Each row is a point. A path goes straight from each point to the next, and from the last back to the first. The post is the endless flat space through its rows: a point in 2 columns, a line in 3, a plane in 4, and so on, so that a path can go around it. Count how often the path circles the post. Going back the other way cancels.

Post, one row:
[[ 0 13]]
Path:
[[-67  15]
 [-95  -3]
 [-45  25]
 [-40 -39]
 [ 21 -33]
 [ 49  22]
 [  8  39]
 [-14  41]]
Times around: 1

Post (7 x 8):
[[ 45 -24 -11 -73  -4 -32 -11 -47]
 [-44 -27  20  19 -19  24  82 -22]
 [ 45   2  34 -33  15  -6  24 -95]
 [ 11   5  30  -8 -13 -32 -15  59]
 [-76 -69 -39  69  -1 -21 -75   3]
 [ 91  -6  28 -84  38  24  -1 -19]
 [ 26  47   0 -18  80 -23  44  78]]
Path (11 x 8):
[[ -7  16  22  16 -18   3  11  48]
 [-16  29  54  -8 -13 -47   7  13]
 [-12 -16  45 -10  37 -20 -24 -37]
 [  2  59  20 -58   3 -31  42 -53]
 [ 54   1 -55 -12  41  45 -22  -9]
 [-20 -74  29  57 -16  14  34 -53]
 [ 54   8  -6 -65  86 -40 -19  46]
 [-26  51  60 -28  -5 -53  35  49]
 [ 50  39 -46 -70  20  12  17  29]
 [ 17 -44 -18  -3 -62  23  37 -67]
 [ 29 -29 -21   4 -13 -18   1 -14]]
Times around: 1

Post (13 x 14):
[[ 19  20  29 -27  -8  -9 -21  -1  28   4 -10   6 -18   7]
 [-14   2  24  31 -51  45 -10 -23  26 -22  23 -15   2  40]
 [  7 -13 -13 -90 -15  33 -33 -27 -31 -32 -16 -16  22   4]
 [ -9 -31 -85  22  -5 -82 -15 -56  22 -12  31  -3  -5 -27]
 [ 18 -24 -10  21   3  37  11  -5 -15 -29 -27  -7 -14   5]
 [-29  23 -81  -5 -10 -95  -9 -16  57  10 -22  69  81  54]
 [ 53 -39  22  13 -38  -2 -58   5 -20 -23   3  -9  33 -22]
 [ 13 -60  -1  -8   8  13 -16 -18 -11  34   1 -12  45 -38]
 [ 24 -24  15 -10 -69  20  -5  28  -5  17  -9 -30  26  -4]
 [ 40 -45   5 -25  -7  13   6  -5  32 -20  -1 -35  19   2]
 [ 16 -54  -9   9 -18 -17   1 -13 -25 -19  57  10   0 -15]
 [ 20   4  -5 -18   0  -8 -12 -29 -56 -43  10 -49  44  22]
 [ 13  11  53 -66 -35   1  16 -38  19 -42 -58   5  -6 -28]]
Path, 33 rows:
[[-28 -24 -19 -40 -27 -12  12   2 -14  -4   4  -3 -10   6]
 [-29   5  15 -25 -14  22 -33 -11 -20 -21  38 -22   9 -13]
 [ 16 -15   2 -40   6  -7   1 -28  26 -20  26  13   9 -14]
 [ 43  23  -3   9  -6 -28   5 -18 -18 -21 -30   7  43  -4]
 [ 67  11  14 -58  10  -8  -1 -15 -49  -8 -66 -15  20  -6]
 [ 41 -19 -14  11  13  -1 -10 -52   1  19 -20  24  19 -33]
 [ 41 -37 -48  16 -13 -41 -44 -14 -24 -42  10  14  49 -34]
 [-11   0   2  -1  -2  25  -7 -14  24 -47  -4  10  77  49]
 [-30 -47  11 -16 -59  36   2   5 -57 -20 -12 -25  15 -16]
 [-25 -15 -20 -51 -47 -18  -5 -37  -9 -17  -5 -14  51 -18]
 [  4  46   8  33 -39 -30 -12 -18  28 -21  -8  -9   5 -34]
 [ 12  18 -13 -31 -39  14  31   1 -20   4  47   4 -26  17]
 [ 17 -31 -12 -53  -3  69   0 -48  -7  16  -6 -65  21  10]
 [-48  -6   9 -16 -14  42  15 -61 -20 -16  28  30  -9  53]
 [  7 -48 -34 -39   2 -50 -42 -19   0 -47  21 -26  32  30]
 [ -3 -42   9  13 -30  -1 -12 -23  25   1  -9 -39  35  -4]
 [ 43 -43  17 -29 -19  -8  -3   5 -38 -16 -37  -8 -22  -1]
 [ 28 -30  -7 -11 -79  -9   8 -40 -21  15 -29 -23  40   1]
 [ 21  28 -22 -49 -26  63 -24 -59  51 -42 -13 -18 -33  19]
 [ 29  25 -23 -13 -14 -10 -37  -5 -34 -53  -2 -10  19 -11]
 [  4  29  -8 -44  11 -13  16   9  30 -51   2 -44   7  19]
 [ -6 -25 -10 -23 -12  39 -16 -35   8 -69  54  13 -10 -31]
 [  5  51 -17  18 -49  -3 -20 -26  40 -26  10  32  -5  37]
 [ 58 -76 -10 -41  -6  19  25 -50  -9 -15   1 -33  12 -28]
 [ 19 -12   4 -41 -49 -36  -7 -30 -40 -32 -12  10  14   4]
 [-22  -9  -5 -43   6 -43  27  -7 -50  -1 -22 -20  -5  -1]
 [-44   0   0 -21  12 -33 -49 -34  20  -8  40  39  41  30]
 [ 33   3  -2  -8  -5 -36 -32 -11 -16 -29  -4 -46  -4 -41]
 [ 32  20  -9  35  -9  36   1 -11  26  12  24 -30 -13  12]
 [ 52  24 -17 -15   6 -11  -8 -10  -6  13  11  24  22  37]
 [ 43 -18   4  15 -14   9  40  -4  38  -9  21 -35 -13 -26]
 [-19   1 -17 -16 -49  23 -27  -2 -32 -17  -2  -5  47  16]
 [  7 -21   4  36  18  -9 -48 -10  30 -40 -32  36  35   4]]
Times around: 1
